Rows are points. Two turns around zero, p and q, are shown by what they do to some points. Write where each new point lands after one turn and then the other. Backwards means that the second turn is done in reverse. Each puzzle has new turns, and all numbers are rounded.

Turn p:
[-3.4 -1.6  1.0] -> [-2.4 -3.0  0.4]
[-1.3  4.6 -3.0] -> [-3.2  4.4 -1.5]
[-0.3  0.9 -7.2] -> [-1.3  2.7 -6.6]
[ 0.9 -4.1  3.2] -> [ 2.7 -4.1  1.8]
[ 2.1 -4.3  2.2] -> [ 3.8 -3.6  0.9]
[2.0 4.5 3.8] -> [0.5 3.6 5.0]
Turn q:
[-3.4  0.2 -7.3] -> [-3.9  1.3 -6.9]
[ 2.2  2.8 -3.7] -> [ 2.4  2.4 -3.8]
[ 1.8 -1.7  3.6] -> [ 1.7 -2.2  3.4]
[ 0.2 -1.5  0.3] -> [-0.1 -1.5  0.2]
[-0.8  0.1  7.1] -> [-0.2 -0.1  7.1]
Where do these land?
p, then q: [-3.2 -5.0 -3.2] -> [-2.7 -4.1 -4.6]
p, then q: [-0.3  5.1  3.6] -> [-0.7  3.4  5.2]
p, then q: [ 4.3 -3.0 -3.5] -> [ 4.3 -0.7 -4.5]
q, then p: [-3.1 -2.3  5.5] -> [-1.6 -4.5  4.8]
p, then q backwards: [ 0.8  3.3 -2.9] -> [-1.5  3.7 -2.0]
q, then p: [1.4 2.0 0.5] -> [1.1 2.0 1.0]

Turn p:
[-0.6 -2.8 -2.0  2.6] -> [-2.3 -1.6 -0.2  3.3]
[-4.7 -2.1 -2.9 -4.5] -> [-4.4 -4.0  1.6 -4.1]
[ 3.5  5.8 -4.1  3.0] -> [ 0.8  2.8 -7.9  0.7]
[ 4.1 -2.4  4.6 -0.7] -> [ 5.6 -0.6  3.1  1.8]
[-2.3  1.4  4.4 -0.4] -> [ 0.4  3.4  3.5 -1.6]
Turn q:
[-6.5  4.1  1.3 -3.6] -> [-7.4  3.4  0.1 -2.7]
[ 4.2 -3.2 -4.5  1.7] -> [ 4.2 -3.9 -3.1  3.0]
[5.0 0.4 2.2 2.7] -> [5.8 1.5 1.3 0.0]
[ 5.5 -1.9  2.3  0.2] -> [ 5.7 -1.3  1.3 -1.9]
[-5.4 -0.8  2.1  0.0] -> [-4.7  0.1  3.4  0.4]
[-4.0  1.3  0.5  3.7] -> [-2.6  2.5  2.2  3.7]
[ 1.2  0.1 -3.8 -4.6] -> [-0.8 -2.2 -5.1 -2.4]
Where do these land?
q, then p: [ 5.2  0.7 -1.3 -3.2] -> [ 2.1 -4.7 -3.3 -1.4]
p, then q: [-4.5  3.3 -2.4 -1.1] -> [-5.6  0.2 -1.9 -1.7]
p, then q: [-2.3  2.0 -3.2  2.7] -> [-4.0  1.1 -1.8  2.6]
p, then q: [-0.5 -4.3 10.0 -1.5] -> [ 5.4  3.8  7.1 -5.2]
p, then q: [-1.2 -2.4 -3.5  2.0] -> [-2.4 -1.5  1.5  3.7]
q, then p backwards: [3.2 0.6 0.4 1.2] -> [ 2.8  1.0  1.8 -0.4]

Turn p:
[ 3.8  4.8 -2.6  0.3  0.2 -1.3] -> [ 4.7  2.2 -2.0  1.0  0.7 -3.7]
[ 1.4  5.4  4.2 -1.6 -1.2 -3.0] -> [ 4.1  5.3  3.4 -1.8 -1.4 -0.7]
[-2.1 -6.5 -1.0 -0.9 -4.2  3.4] -> [-3.6 -5.0 -1.8  0.9 -4.2  4.3]
[ 6.8  3.8  0.3  4.8  3.9 -6.0] -> [ 5.1  2.5  4.0  4.9  4.6 -6.5]
[-4.1 -1.3 -0.4 -3.7  0.8 -1.7] -> [-4.1  0.2  0.3 -3.8 -1.8 -1.3]
[-1.2 -4.7  0.0 -1.1  1.2  6.1] -> [-1.9 -5.6 -1.8 -2.0  1.3  4.4]
[-4.6 -1.6 -0.6  2.2 -0.6  2.7] -> [-4.2  0.2 -2.2  0.7  0.8  3.5]
Turn q:
[-4.0 -3.2 -3.1  0.5 -2.4 -3.5] -> [-4.1 -1.9 -1.6 -2.3 -3.4 -3.8]
[ 2.4 -2.4 -4.6 -5.2 -2.9  0.3] -> [ 2.7 -2.3 -3.5 -3.7 -5.0  2.1]
[ 0.6 -1.7  6.0  1.5  1.0  2.0] -> [ 1.7  0.8  6.2  1.6  1.2 -0.6]
[ 0.4  7.7 -0.7 -5.2 -1.2  2.5] -> [ 0.3  5.6 -3.3 -1.3  0.6  7.0]
[ 2.4  1.7  8.7  3.8  1.2 -4.0] -> [ 2.7  5.6  4.2  5.3  2.4 -5.1]
[ 0.4 -3.0  1.1  8.6  0.3  1.3] -> [-1.9 -4.7  3.5  6.2  1.2 -2.7]
[-0.8  5.2 -2.0  0.1  3.5  2.6] -> [-1.4  0.8 -2.5  0.3  5.1  4.0]
[ 2.5 -1.8 -2.4 -2.5  2.0  1.3] -> [ 3.3 -2.7 -1.4 -2.3  0.5  1.3]
[-4.0 -2.5 -3.0 -1.6 -1.4 -2.5] -> [-3.3 -1.2 -1.6 -3.9 -2.5 -2.3]
Where do these land?
p, then q: [-1.1  0.8 -2.6  2.4 -0.2  4.2] -> [-1.3 -4.2 -2.3 -0.2  2.0  1.9]
p, then q backwards: [-1.9 -0.6 -3.8  1.7 -2.7  0.1] -> [ 0.1  2.4 -2.8  2.1 -2.8 -1.8]
q, then p backwards: [ 1.6 -3.2 -1.8  0.4  6.4 -5.4] -> [ 4.2  1.8 -5.0 -2.2  6.0 -0.2]
q, then p backwards: [ 2.4  5.2 -0.7  0.2  0.0 -4.7] -> [-0.7  5.1 -4.3  2.9 -1.3  0.1]
q, then p backwards: [ 1.6  1.3 -1.2 -4.5 -2.6  1.3] -> [-0.8  2.1  1.3 -2.2 -3.8  2.9]
p, then q: [-0.3  1.5  0.2 -0.9  3.3  1.2] -> [ 1.8  0.4 -1.0 -2.6  2.1  0.0]
p, then q: [ 3.6 -5.7  6.8  4.2  4.2  3.9] -> [ 3.7 -4.0  9.5 -0.2  4.8 -0.4]
p, then q: [-5.9  0.6  3.2 -3.5 -8.3 -0.5] -> [-4.2  3.7  0.9  0.9 -6.0  7.6]

Turn p:
[ 6.4 -1.4  4.3 -3.5 -0.3  4.8 -3.0  2.6] -> [ 5.8  3.8  2.6 -1.3 -6.7  3.1  0.8  1.3]
[ 0.4 -6.1 -0.6 -5.7 -0.1  2.7 -2.6  0.4] -> [ 1.5 -3.1 -1.1 -1.7 -5.4  4.6 -1.1  4.1]
[-4.0  5.6 -3.6  2.0 -3.3 -3.1  3.3 -3.7] -> [-6.4  1.0 -4.2  2.1  4.0 -3.2 -1.5 -4.2]
[ 3.2 -4.4  2.1 -2.7  2.7  0.4 -3.7 -7.3] -> [ 5.0 -3.8 -3.0 -2.3 -1.5  6.7  2.6 -3.0]
[ 6.4  0.3 -3.1  2.2  3.4 -2.5 -0.1 -0.9] -> [ 4.9 -0.3 -2.9 -2.6  1.1 -4.3  3.7 -0.8]
[-1.6  2.3 -0.6  4.8  0.2  0.7 -1.3 -0.4] -> [ 0.7  2.0  0.0  1.2  5.0 -0.6 -1.5 -0.3]
[-4.6 -1.0 -0.6  1.8 -4.9 -5.3  1.8  3.6] -> [-4.2 -3.6  2.7  2.3  0.4 -4.8 -5.2 -0.6]
[ 3.2  2.7  3.1 -1.0  5.5  0.0 -0.5  0.5] -> [ 1.9  2.5  2.7 -3.9  0.4  0.7  5.0 -1.1]
[-5.2 -1.7  2.5  0.4 -3.5  4.6  6.1  5.3] -> [-5.0  1.2  4.8  7.5 -2.0  0.2 -1.0  4.9]
[-4.3  3.8 -3.4  1.7  0.2 -2.2  0.0 -0.3] -> [-4.2  0.5 -1.6 -1.2  4.7 -2.1 -1.8 -0.3]
Turn q:
[-1.6 -7.3  0.3  0.6 -1.2  4.7 -2.6 -2.3] -> [-2.8 -3.4  3.0  1.9 -0.1  2.2 -7.2 -1.5]
[-2.0  2.6 -1.8 -5.9  1.4 -0.6  1.4 -1.7] -> [-2.9  0.5 -1.8 -2.7  2.9 -0.8  3.3 -4.1]
[-2.1 -7.4 -0.7  1.6  3.2 -2.5 -2.9 -3.0] -> [-2.4 -1.1  2.8  5.1  1.8 -4.9 -5.2 -1.1]
[-1.6  2.7  3.2 -0.9 -1.4 -2.1 -1.0 -0.4] -> [ 0.4  4.4  0.8  0.5 -0.8  1.1  1.9 -1.7]
[ 8.6  2.5  3.1 -2.6 -0.5 -3.0  9.2 -3.1] -> [ 5.8 -5.3 -2.3 -0.1 -5.8 -2.0  8.4 -4.9]
[-0.3  2.2 -2.2  1.5 -3.2  1.4 -3.8 -1.7] -> [ 0.0  2.6 -4.0  0.0  0.0  2.6 -3.4  0.3]
[-1.3  2.5 -1.2  2.5 -0.4 -2.1  3.7  5.4] -> [-0.6  1.4  0.2 -2.6 -2.2 -1.8  3.7  5.7]
[ 2.1 -2.0 -1.9  1.0  1.5 -0.2 -0.7 10.8] -> [ 3.4 -0.9  4.2 -5.9  1.7 -2.7 -1.1  7.5]
[-1.8  4.3  1.2  2.3  0.6  4.3 -3.3 -3.9] -> [-0.9  1.8 -2.9  3.9  2.5  6.3 -0.3  0.0]
Where do these land?
p, then q: [ 5.5  1.3  2.7  3.1  2.9 -0.5 -2.4 -5.8] -> [ 2.8 -6.5 -4.8  2.1  0.4  0.0  2.6 -3.5]
q, then p: [ 2.1  4.3 -3.8  0.6 -3.7 -1.2  2.1  5.4] -> [-3.4  1.6 -1.6 -2.6 -6.5 -3.8 -0.6  2.3]
p, then q: [-3.4 -3.2  0.0  2.7 -4.7  5.1 -0.8  2.2] -> [ 3.0  2.5  1.1  1.3  1.4  2.9 -3.7  6.4]
p, then q: [-5.5  3.1  2.0 -2.4  5.7  1.4 -4.2 -8.0] -> [-5.9 -6.8 -0.4 -0.4  6.8  5.5  1.8 -2.3]
p, then q: [-2.5 -2.5 -3.1 -5.8 -3.9 -2.4 -1.2  4.5] -> [-1.7  5.6  3.2 -4.2 -0.8 -0.5 -5.8 -1.2]
p, then q backwards: [ 0.9 -3.0 -0.6  3.0 -2.8 -6.0  3.5 -2.1] -> [ 3.4 -4.4 -1.4 -1.0  3.3 -1.7  2.7 -5.0]
q, then p: [ 2.0 -1.4 -2.6 -1.3 -0.6  0.2  2.9 -1.8] -> [-0.1 -4.1 -2.5  0.4 -1.2  0.0 -1.2  0.3]
q, then p: [-0.4 -2.8  0.2 -0.6  7.3 -0.9 -1.1  3.6] -> [ 1.4 -3.0  6.3 -2.4  1.3 -0.7  4.2 -0.3]
p, then q backwards: [ 1.3  4.2  5.2  0.6 -0.2  4.3  1.1  1.9] -> [-3.6  1.9  6.2  0.2 -1.0 -2.8 -2.4  0.8]
